Rows are points. The points of each table are mixes of a few directions, plus a little noise. Count the directions of each table, and those that both share. Where both have some left over, give the other angles between the two spaces (their principal angles), to ten degrees, smallest first.

First, 4 rows:
[[  9.1  -9.7 -21.0]
 [  6.7  33.2   3.5]
 [-11.8 -29.1   8.8]
 [ -2.5   5.0   8.6]]
Second (5 x 3):
[[ -0.8   0.3  -0.5]
 [ 27.2 -12.6  19.0]
 [ -2.7   1.0  -2.1]
 [ 12.2  -5.4   8.4]
 [-35.5  16.2 -25.2]]
Directions: first 2, second 1, shared 0; angles 80

First, 5 rows:
[[-20.9  12.5  14.0  -1.2]
 [ -7.1  -6.2 -23.2 -14.3]
 [ 24.3 -24.5 -10.9  -6.4]
 [ -6.9   7.7 -13.9   0.9]
 [ 10.2   8.3  33.4  20.4]]
Second (8 x 4):
[[-27.8 -11.6  13.1 -33.6]
 [ 24.3  16.6 -16.9  24.0]
 [ 12.5   4.2  -5.3  16.8]
 [-14.5 -21.7  20.1  -7.4]
 [ 21.3   6.9  -8.1  25.1]
 [ -7.3   2.5  -2.7 -13.0]
 [ -6.2  11.3  -9.9 -16.7]
 [  0.1 -11.1   9.3   6.3]]
Directions: first 3, second 2, shared 1; angles 40

First (8 x 8):
[[ -1.8   8.1  18.5  -5.7   0.5  24.8 -17.2   8.9]
 [ -1.6 -16.7  -4.0  10.2  -5.0 -29.0  -0.4  20.4]
 [ -8.8 -18.2 -21.7   2.6   4.2  -8.4   6.0   5.7]
 [ -2.6   7.3  17.7  -6.0   1.1  26.1 -17.6   9.5]
 [  2.8  20.6  -4.2 -12.7   7.6  31.9   9.4 -35.4]
 [ -3.5  -8.9   5.5   3.6  -2.4  -5.1 -10.1  20.1]
 [ 10.1  22.4  -5.9  -7.3   3.1   9.8  19.9 -42.4]
 [  5.4 -14.7  -6.0  15.3  -9.2 -50.1  10.1  13.1]]
Second (9 x 8):
[[  3.9  14.8  13.4  -5.7   0.1  17.8  -5.3  -8.1]
 [  2.3   9.4   8.6  -3.6   0.1  11.4  -3.3  -5.3]
 [  4.6  17.2  15.7  -6.6   0.2  20.8  -5.9  -9.6]
 [  3.4  12.6  11.4  -4.8   0.0  15.2  -4.5  -6.9]
 [ -2.6 -10.3  -9.1   3.9  -0.2 -12.1   3.5   5.6]
 [  9.5  35.6  32.3 -13.5   0.4  43.1 -12.5 -19.6]
 [ -8.9 -33.6 -30.5  12.8  -0.3 -40.7  11.7  18.6]
 [ -8.6 -32.3 -29.6  12.4  -0.4 -39.4  11.2  17.9]
 [ -3.6 -13.4 -12.2   5.1  -0.1 -16.4   4.6   7.4]]
Directions: first 3, second 1, shared 1
